Every row gives one point. The points of each table are mixes of a few directions, plus a little noise. How many directions does each table use, and how many do they share? Where both have some left over, give the other angles between the two spaces (their principal angles), to ten degrees, smallest first.

First:
[[ 35  25]
 [ 42  30]
 [  4   3]
 [-21 -17]
 [-58 -41]]
Second, 5 rows:
[[ 44  31]
 [-55 -39]
 [ 20  15]
 [-29 -21]
 [ 22  16]]
Directions: first 1, second 1, shared 1

First:
[[ 33 -44  22   0]
 [ -9  50  -8 -18]
 [ 58 -53  32  27]
 [ 24 -55  18  -1]
 [-39 -18 -15 -11]
 [-49  73 -30  30]
 [  1  20   0  -7]
 [-23  28 -12 -22]]
Second:
[[-89  22  63  12]
 [ 72 -19 -14 -14]
 [  0   1 -31   3]
 [ 23  -6 -25  -2]
 [ -6   1   6   0]]
Directions: first 3, second 2, shared 1; angles 90

First, 6 rows:
[[ 55 104 -23   1  35  20]
 [ -7 -12 -39  51 -33  -6]
 [ -4 -17 -20 -44  20 -21]
 [-35 -15 -20  -3 -18 -18]
 [  6 -55  63   2  -1  15]
 [-15  -5  40  -5  -4   9]]
Second:
[[ 36 -24 -38   8  69 -11]
 [-27  22  37  -3 -57  -2]
 [-35  29  57   0 -80 -12]
 [  7   2  12   8  -1 -22]
 [ 43 -29 -49   7  84  -8]
 [-10  -5 -26 -14   6  44]
 [-13   6   7  -5 -20  12]]
Directions: first 4, second 2, shared 0; angles 30, 80

First, 8 rows:
[[  25  -19  -61  -10   31   41   42  -36   39]
 [ -10  -22   42    5   -8  -20    5   12  -23]
 [ -26  -27   23   11  -15    5   -7   20  -32]
 [  -5  -30  -58   13   35  -14    5   -6   16]
 [ -15  -30   35   28   28 -118  -16   16  -16]
 [ -16   42   28    0  -39   13  -38   28  -24]
 [ -11   36   -6   -4  -26   38  -29   17   -8]
 [  60   49    3  -42   -6   54   45  -47   47]]
Second, 9 rows:
[[-81 -15  48 -13   7  -1  -7  24  98]
 [-21 -14  25  -8  13   8 -14  19  46]
 [ 50   7 -31  11 -11  -1   4 -17 -60]
 [-90  42 -16  -1 -24 -44  63 -28  -6]
 [ 42   4  -8  -9  35  16 -12  11 -34]
 [ 32  18 -42  19 -37 -18  24 -36 -68]
 [ 67 -20  14 -14  55  40 -45  35  -7]
 [-21 -16  18   3 -17   0  -9   4  43]
 [ 22  -7  -9  11 -21   0  -4 -11 -11]]
Directions: first 4, second 3, shared 0; angles 80, 80, 90

First:
[[ -22   -7  -10    1   -4  -43  -35   48   18   10   33]
 [  32    8   20   -2    8   56   47  -67  -24  -15  -48]
 [ -18    4  -43    3  -20   10    0   20    1    9   20]
 [ -15   21 -104    5  -48   99   56  -21  -25   10    1]
 [ -25  -11    3    0    1  -69  -52   63   26   11   42]
 [  13  -14   71   -4   33  -62  -34    9   15   -8   -4]
 [   4    1    3    0    1    7    6   -8   -3   -2   -6]
 [  32   -3   62   -4   28    1   12  -43   -8  -16  -39]]
Second (8 x 11):
[[  66  -85   -6  -41    4  -10  -48  -22    5   53   59]
 [ -10   22    0   10   -4    4    7    1    0  -13  -18]
 [  58    5   -4  -17  -37   20  -43  -37   11    1  -25]
 [   8   24    2  -15   19    3   -2    1    6  -11   -4]
 [  17   38    2  -13    9   10   -8   -7    9  -20  -20]
 [ -65   46    5   51  -22    6   42   20  -11  -30  -43]
 [ -69   60    8   24   36   -6   53   38   -5  -37  -18]
 [  -5 -110   -5    4   -6  -26   -3    7  -14   61   70]]
Directions: first 2, second 3, shared 0; angles 60, 70

First (11 x 14):
[[ 13  11  -7  -2  20  43  47 -53 -44 -51   0 -18  40  43]
 [ 11  10  -8  -4  16  36  42 -47 -38 -42   0 -16  38  38]
 [-21 -18  10   7 -32 -61 -70  77  63  74  -2  29 -60 -64]
 [-11  -7   5   5 -13 -26 -33  35  30  33  -1  12 -27 -30]
 [ -4   1   3   0  -5  -7  -4   6   6   7   0   1  -8  -7]
 [ 15  14  -9  -5  24  45  53 -57 -49 -56   3 -21  46  48]
 [ 14  14  -7  -4  21  44  51 -56 -46 -53   3 -18  45  43]
 [  8   7  -3  -2  10  27  27 -30 -27 -28  -1 -12  25  26]
 [ -6  -3   1   1  -4  -7 -11  10   7  10  -2   4  -7  -8]
 [-21 -19  13   4 -31 -60 -74  79  63  77  -1  25 -66 -65]
 [-11  -9   6   5 -15 -26 -34  35  29  35   0  12 -28 -31]]
Second:
[[ 33   1  32  25  -8  -4  17 -32 -13   6  26 -36  -1  21]
 [-25   6   5   4 -28 -41 -54  48  56  46  23  24 -29 -19]
 [ 23   6  22  36   2  31  23 -44 -11 -45  11  17  25  45]
 [ 14   0   4  10   5  40  15 -46 -22 -42  -4  13  36  23]
 [-11 -38   0 -11 -15 -51 -55  77  32  76 -38   5 -63 -98]
 [-39  12 -76 -79  49  10  47  27 -49 -14 -34 -48  11  -8]
 [-15   4  -3 -15 -22   5 -34 -12  12  12   9   4  19 -10]
 [ 19  10  17  36  16  12  37 -13  -6 -40  10  16   1  46]]
Directions: first 1, second 5, shared 1

First (10 x 18):
[[ -36   33   14  -50   31  -38  -16  -18  -39    9    7   27   -7   -2
     1   35   51    7]
 [  32   81  -39  -21   31  -35  -52   21  -78   42   21    4   21    6
    -7   16   75  -35]
 [   1   -4    9  -13   -4   -3   -3   -9   17    4  -10   12    3   11
    -2  -16   -1    9]
 [ -37  -66   43    0  -24   24   39  -29   70  -29  -27   10  -13   17
    11  -32  -56   39]
 [   6   25  -13   -8   15  -19  -11   12  -24    5   20   -3   -6  -39
   -12   48   22  -12]
 [ -64  -41   12   55    5   35   51    6  -44  -43   10  -38  -31   20
    35    7  -27  -10]
 [  76  -21    2    0  -48   27  -20   -8   99   30  -51   22   46   62
    -7 -121  -44   21]
 [  -3   22  -18   -3   21  -23   -2   17  -31   -7   38  -12  -20  -80
   -19   94   21  -18]
 [  14  -13    8   -5  -13    3    1   -5   37    1   -9    8    5   -6
    -8  -10  -18   12]
 [  11  -14  -14   44  -11   27   13   17   -9   -7    3  -27    0   13
    11  -21  -21  -15]]
Second (9 x 18):
[[ 34 -21   2 -41  12 -44 -33 -14  24   7  18   2   8 -43 -44  37  13  -6]
 [-84  -5   7  40  15  37  30  24 -45 -53  -1 -22 -39 -30  16  53  -9   3]
 [ 41 -20  -4  13 -27   4  24  -7  46  10   8  -3   4 -10   3 -15 -36   2]
 [-60  28   5  11  14  56 -63  37 -30 -27 -79  10  19  71  -6 -72  27  20]
 [ 32 -38   3  -8   3 -35  13 -31  -5  18  35 -16   5  22   6 -11   0 -24]
 [ -5  -5  -1  17  -7   4  34  -1  -1  -5  17  -8 -15 -17  16  20 -17  -3]
 [-23  42   1 -18  14  25 -76  20 -26   7 -69  24  36  86  -9 -87  46  14]
 [ 53  48 -12 -34  -7 -49  22 -26   0  59  37  29   9  -4  21  11  21  -8]
 [ 12 -30  -2  21 -18   1  49  -1  38 -16  32 -15 -26 -76  -3  62 -45   1]]
Directions: first 4, second 5, shared 3; angles 80
